Every row gives one point. The points of each table are mixes of a few directions, plus a little noise. Count the directions of each table, and those that both share. Where both have some left over, give the other angles between the two spaces (their principal angles), to ten degrees, smallest first.

First (4 x 3)
[[ -4   5   0]
 [-26  36  -1]
 [  8 -11   0]
 [ 22 -30   0]]
Second (7 x 3)
[[ -1   2   4]
 [ -4   6  14]
 [  1  -1  -2]
 [ 21 -29 -60]
 [ -7  11  21]
 [ -3   4   8]
 [ -5   7  15]]
Directions: first 1, second 1, shared 0; angles 60

First (7 x 8)
[[-28   3  -4 -29   9   8  15   4]
 [-11   3  -2 -26   0  12  25   3]
 [ 22 -14  -2  11 -13   4   7  -7]
 [ 23  10  13  13  13  -5 -15  -1]
 [ -3  11  -1  37 -16 -22 -32   8]
 [  1 -22  -1   8  27  -5 -27 -17]
 [ -4   8  -2 -13 -20   9  27   9]]
Second (9 x 8)
[[ 38 -60  12 -39 -18 -24   2  23]
 [ -2   9  -1  -3  -1  11   4   3]
 [  1  -1   6  -5   0 -14  17  -4]
 [-10  11  -6  17   5   7 -15  -6]
 [-15  29  -7  12   5  24  -3  -4]
 [ -2 -12  -4  16   3 -10 -23  -5]
 [ -3  18  -9  -4  -3  41 -13  12]
 [ -5   6   2   4   3  -7   9  -6]
 [ -3   0   8   2   4 -28  23 -12]]
Directions: first 4, second 3, shared 1; angles 60, 90

First (8 x 11)
[[ 37   8 -23  17   8 -45  -2  23 -12 -16  11]
 [ 28 -12  12 -25  -4  11   0 -13  10   0  -5]
 [ -4  -4  18 -10 -28   2  -5 -20  10  10  -2]
 [-34  27 -25  49   4  -9   4  33  15 -20  49]
 [-37   8  16  15  16  26 -22   5  -7  11  19]
 [-23   5  -2   6  11  27   5   8  14  -6  17]
 [  7 -18  11 -29  -5   3   5 -25 -17  18 -47]
 [ 26 -14  -8 -22  -2 -15  16 -12 -13   3 -41]]
Second (11 x 11)
[[-10   0   6  14   9  28  -7  -2  -4 -11   4]
 [-10  -3   5   5  57 -11 -19 -16 -12 -15 -11]
 [ -2   5   2   0  12  24  -6  -9  -1  -1   3]
 [  4 -14   7   5 -24  19  -2   1  -5 -12  31]
 [ 10 -14  -4 -20  14 -52 -13 -10 -15  -3   2]
 [ 21  14  -1   2 -39  15  46  16  39  21   3]
 [  6  26 -16 -27  -5  10   4  -8   7  34 -21]
 [  2 -25  11  13  28 -45  -6   0 -11 -27   8]
 [ -1  13  -4  -4 -14  32   3  -1   5  12   0]
 [ -5  23 -13   6 -60   2  34  37  28  35 -33]
 [-13 -26   8   7  23 -21 -34  -9 -33 -31  15]]
Directions: first 5, second 5, shared 0; angles 30, 30, 50, 60, 60

First (10 x 18)
[[-40   8  28   7  29  11  12 -14  11   7  17   9   1  23 -15 -40  21 -22]
 [ 18 -23 -28 -20 -22   3  30  21   0  -3 -27  24  27  38 -28  52 -19  32]
 [ -5 -14  22  12  -6  48   6   3  22   5  11   6  22   8 -11   3 -13  -6]
 [  5  -2  -3 -30  28 -33  19 -12 -33  10 -31 -17   0   7  32   2  43  41]
 [  6  -5  31  -3  18  23   3 -15  -6  13  -8 -15   4 -11  26 -10  21  16]
 [ 28  -4  -9 -13  -3 -14  -5  -1 -20   2 -20 -18  -3 -21  30  18   7  28]
 [-33  10 -10  10   0  -8   8   6  19  -9  19  31  -4  33 -48 -16 -13 -36]
 [ 23   7  17   9  -4  15 -19  -9   0   1  -3   3 -21 -26   6  -8 -10  -4]
 [ -1  14  -1  20  -6 -11 -41  -3  -1  -4  30 -41 -15 -55  42 -19   1 -23]
 [  0   9 -48   8 -33 -33 -12  23   9 -21  12  19 -10   5 -34  19 -38 -26]]
Second (10 x 18)
[[ -3   0   4  -5   5   7  20  -2   5   0 -13  39  -5  36 -41  -1  -6  -1]
 [ -6 -20  28   5   2  49   6   0  14  12  11 -22  34  -4  22   5   6  10]
 [-19 -15 -35  13 -33   2 -11  31  20 -10  36 -32  39  -9  11  27 -23 -15]
 [ 13 -22 -14 -12 -13   8  10  13  -4   3  -9 -20  32   2  21  36   0  30]
 [ -4  16  33 -15  41  -4  27 -30 -12   9 -33  50 -33  38 -38 -35  25   5]
 [ -5 -20 -15  16 -33  28 -12  25  24  -5  30 -26  38 -14  12  28 -26  -9]
 [-17  22 -15  -2  12 -43  -5  -6  -9  -7   3  10 -27   6 -13 -24   9 -19]
 [ 25  -6  18   2  -6  28  -4  -4   1   4 -12   6  -3 -11   3   7 -10  11]
 [ 10  36 -13  -1  10 -57 -18 -14 -20 -11 -12  23 -60 -12 -17 -30   2 -20]
 [  6   8   8  -3  15 -16 -14 -13 -19   6  -3 -28 -14 -30  40 -15  23   8]]
Directions: first 5, second 5, shared 5

First (8 x 24)
[[-18  32  24 -19  12   3  30 -10  30 -21  10  39 -21 -12  -1 -34 -60  -3
   -2  17  -6 -45  -5  18]
 [  9  -3  10   5   5  -7 -10   5  -1   8  -1 -24  -5  10   1  -3  21  13
   23   0 -14  20  -3 -18]
 [ -7 -19 -16   4  -6  16 -11 -14  -7  30   9 -11  11   6  -5  15  46  12
   23  -5 -16   9   7  -4]
 [ 13   0   6  12   2  12  21  21  -4 -12 -12  -6   2   5  -8  -4 -15  -7
  -12  16   6   7 -12  10]
 [ -2   3 -10  -8  -2 -24   1   9 -18 -11   5  18  11  -8   6  16 -12 -10
    3   9  19 -20 -26 -12]
 [ -5 -11 -18   5  -6   8 -14 -12 -10  13   5  -3  11   4   0  15  28  -2
    2 -10  -7  10   7  10]
 [ 14 -13   6   1  -9  -1  -7  13  11   7 -23 -23  -8  -8   2  -1   3   9
  -34 -25  26  20  36 -25]
 [ -4  12  -3  -1   5  -9 -10 -11  -2 -13   5  10  -2   2   7  -3 -10 -12
   -3  -3  -9  -1  -4  20]]
Second (10 x 24)
[[  3 -12 -10  24  -4  -5 -21 -11   6   7 -14 -24   2   3   8   8  15   4
    1  -4   2   6   6  -9]
 [ 13 -17  42   8  17  36  36  11   9  -7  19  -3 -31  11 -27  -1  -6   1
  -11  -4 -43  22 -25  35]
 [ 10 -16  -2  -6 -12   9  26  22  -7  -4   6  18  -3   3 -14  18  -2  -3
   -1  18   8 -11 -26   0]
 [-17   7  -5  11  12 -17 -19 -19  -6   9  -4 -15  15 -15  13   1   1   1
   -4 -18  10  -6  10 -16]
 [-31  32 -18   1  14 -39 -47 -36  -7  12 -12 -16  30 -22  33 -18  -1   2
    2 -28  22 -10  40 -27]
 [  1  13  -4 -39 -12   2  29  25 -12 -11  13  44   3  -1  -9  -3 -17  -7
    5  22  14 -19 -12   3]
 [ -4   2  -9  -8  -5  -7   4   5  -8   0   1  12   9  -6   2   6  -4  -2
    1   5  14 -12  -5  -9]
 [ -2   4  21  13  18   9  -7 -15  11   2   2 -21 -12   3   0 -15   1   4
   -5 -19 -27  21  11  16]
 [ 10  -1  -6  -2 -13   5  -3   6   6  -3  -6   1  -6  11   0  -3   7   0
    6  11  -2   6   4   5]
 [ 15 -10  -8  -1 -18   8   3  13   6  -4  -6   4  -7  13  -5   5   8   0
    6  18   1   4  -5   4]]
Directions: first 6, second 4, shared 1; angles 40, 40, 90

First (10 x 32)
[[ -3 -10  -3   2  10   3   3  -7  -7  19 -11  11  11  10 -16  -5   8 -15
  -14  -1 -13 -16   2   1  -4   3   4  -6   0   9  -7 -15]
 [ -4   2   8  -2  -2  -3  -4   5   2 -11  -1  -4   3  -1   7  -6  -1   4
    7   5   9   2   4  -2   5  -5   4  -3  -6   0   5  12]
 [  5   6  -5   1  -6   1   1   2   3  -4   9  -5 -12  -7   6   9  -5   6
    4  -3   3  11  -4   2  -1   3  -7   7   5  -7   1   1]
 [  4 -10 -18   7  14   8  11 -13 -10  36  -6  14   3   9 -26   8  10 -20
  -24  -9 -27 -16  -6   4 -11  13  -5   1  11   8 -16 -35]
 [  8   0 -13   5   1   5   6  -5  -2  15   5   2 -11  -2  -9  13   0  -4
   -9  -9 -11   3  -8   4  -7   9 -10   8  10  -2  -7 -18]
 [  4   2  -6   2  -1   1   2  -1  -1   3   3  -1  -6  -2  -1   6  -1   0
   -2  -3  -3   3  -3   2  -3   3  -4   4   4  -2  -2  -6]
 [  1  -9 -10   4  11   5   6  -9  -8  24  -8  12   6   9 -19   2   8 -15
  -17  -5 -17 -14  -1   2  -6   7   0  -3   5   8 -10 -23]
 [ -2  19  20 -10 -23 -11 -13  20  16 -52  15 -23 -13 -18  40  -4 -16  32
   36  10  37  30   3  -5  15 -15   1   4 -10 -16  21  48]
 [-16   9  37 -14 -14 -15 -18  20  12 -57  -3 -16  14  -6  36 -27  -9  22
   35  22  41  11  17 -10  22 -25  18 -13 -26  -5  25  60]
 [  3  -8 -12   5  10   6   7 -10  -7  25  -5  11   2   7 -20   5   6 -14
  -17  -7 -19 -12  -3   3  -9   8  -3   0   7   6 -11 -25]]
Second (10 x 32)
[[ 16   6   3  -3 -17   2  10  14   2 -18   1  -1 -31 -14  -6  18   3   6
  -17 -16   3 -11   3  -4   6  -6 -29  27 -10 -23   9  -6]
 [  4  -9   6   0 -20  12 -12   5 -17   4 -20   9  12   6  -5  18 -11   3
  -17  -1  -2 -21   7   6 -10   7  13  -2  -2  24  -6  13]
 [  1   2   1   4   2   2 -13  -4  15 -14  25 -21   4   0  15  -7   9   8
   24   0  25  39  -1   6  11   0  22  -5  13 -16   5   7]
 [-10  15  -5  12  40  -4  13 -20  15  -4  18 -14 -18  15   0 -13  15   0
    4   7   0  11  -8 -11  -3 -11   2   7   1 -23  -2 -32]
 [ -4 -32  24  -4   2   7 -16   4   2  -7 -15   6  46  14 -18 -31  36 -23
   -9  -5  21 -14  27   2  28 -11  34 -21 -11  -4   8   7]
 [ -8  15  -6  -4  16 -19  15   0  14  -4  15  -5 -14 -11  12 -18  -1   2
   22   7  -3  17 -10  -9   6  -7 -22   1  -2 -16   7  -2]
 [ -4  -2 -17  -7   0 -10  12   1 -12  35 -14  22   7  -9  -7  -1 -17 -11
   -2   4 -34 -15 -10   0 -12  13 -23  -9   3  25 -10  -2]
 [  6  -4 -15  12  -4  17 -17 -16  -7  20  11  -8   9  11   4  23  -9   7
    4  -1   1  24 -10  17 -18  21  31  -7  28  19 -17  -4]
 [ -8  11   7  -5   3 -12   6   6   5 -15  -1  -2  -8  -5  11 -10  -7   7
   10   9   2  -2   0 -10   3 -10 -12   2 -12  -5   8  11]
 [  7  -2   2  -5 -22   5   1  11 -17   4 -21  14  -6  -5  -6  21 -17   3
  -21  -4 -13 -29   3   1 -11   5 -14   9  -8  18  -3   8]]
Directions: first 2, second 6, shared 2

First (10 x 32)
[[-19 -16  24   0  -5  -1 -10  37 -47   4  -5  -6 -35  -9  32  10   0 -13
    7   8   3  -6 -18  25  -2  23  29   4 -34 -19  26  -7]
 [ 11  12 -11 -18  12  -4   3 -14  25  -6   8  13  13  25 -13   7 -13   5
    5 -11  15  -2   9 -24  -8 -25 -10  -2  35  11 -28   3]
 [ -4 -10   7   7  -7  -9  -6 -15  18 -14   9  13  12  -3 -23   1  -1  -5
   -5  -1  -7   6   6  -6   2 -15 -12  -6   6  -6  -4   0]
 [ 11   8   1 -13   5   6 -10  32 -21   8 -16 -26 -12   7  21   4   0  15
   12 -12  20   1   0  15 -15   9  13   4  -2   0   8   7]
 [ -6 -18  19  -4  -4 -15 -25   9   3 -22   8  15   4  14 -19   9  -9   0
    2 -21  10   3   8  -1 -10 -18   0 -11  10 -14  -3   3]
 [  1   0 -25  10  13  11  -2  -6 -12   3   9  20   3  11   7 -30  -8  -5
   -7 -17 -17 -16 -18 -28  19  26   8 -12 -16   7  -4   3]
 [ 27  -6 -21  15   3  -2 -19 -20  19  -7   1  -4  19 -17  -8 -10 -15  -3
   10  -4  -4  -1  -7 -24  11 -14  -4  -3 -10   9   4  22]
 [-26  13  13  12 -21   7  37 -14  17   9  -7  -3  14  -3 -29  -8  42  17
  -38  12 -27  21  31  33  -1  13 -30   0  13  -2  -5 -23]
 [  9  17 -21  11  -1   9  36 -31  10  23  -4 -13  -3 -41  18   1   7 -15
   -1  50 -19  -1 -15   0  20   3  -4  22 -15  16   7  -6]
 [ -1   3  12 -21   4  -3  -5  23 -13   1  -4  -7 -16  15  14  18  -5   4
   12  -5  23  -2   0  10 -16  -6  11   5  10  -4  -2  -2]]
Second (9 x 32)
[[ -9 -10  -9   8   5  -3   0 -24  10 -10  20  37  10  10 -18 -14  -9 -14
  -10  -8 -17  -9  -6 -29  15   0  -5 -12   1  -2 -13  -2]
 [ 13  19  -5  -3   3  22  10  44 -48  36 -35 -60 -33 -24  60   3  13  12
   15  19  12  -2 -16  38  -6  37  27  21 -36   7  35   3]
 [  2   4  -7   3   3   9   4   9 -18  12  -6 -10 -11  -6  20  -6   2  -2
    3   4  -2  -5 -11   4   5  18  11   4 -17   3  10   0]
 [ -6  -9   8  -2  -4 -15  -7 -23  32 -22  18  29  21  14 -38   5  -7  -3
   -8 -12  -1   5  15 -17  -3 -29 -19 -10  27  -5 -21  -1]
 [ -1  -3   2  -1  -1  -4  -2  -6   9  -6   5   8   5   4 -10   1  -2  -1
   -3  -3  -1   1   4  -6   0  -9  -6  -3   8  -1  -6  -1]
 [ -2   0 -17  11  10  12   7  -1 -23  11   3  10 -10  -4  20 -21  -2 -12
   -4   3 -18 -17 -23 -14  20  31  15  -2 -28   3   7  -1]
 [ -4  -4 -10   9   5   3   2  -9  -4   0   9  19   1   2   0 -13  -5  -9
   -6  -3 -13  -9 -11 -17  13  10   3  -6  -9   1  -3  -1]
 [  2   0  18 -11  -9 -13  -8   0  23 -12  -4 -10  11   4 -21  21   3  12
    4  -3  18  16  23  14 -20 -32 -15   1  28  -4  -7   1]
 [  5   4  21 -14 -10 -10  -7  10  17  -7 -11 -24   6   1 -12  26   6  17
    8   1  22  19  24  24 -25 -29 -12   7  26  -3  -1   3]]
Directions: first 6, second 2, shared 2
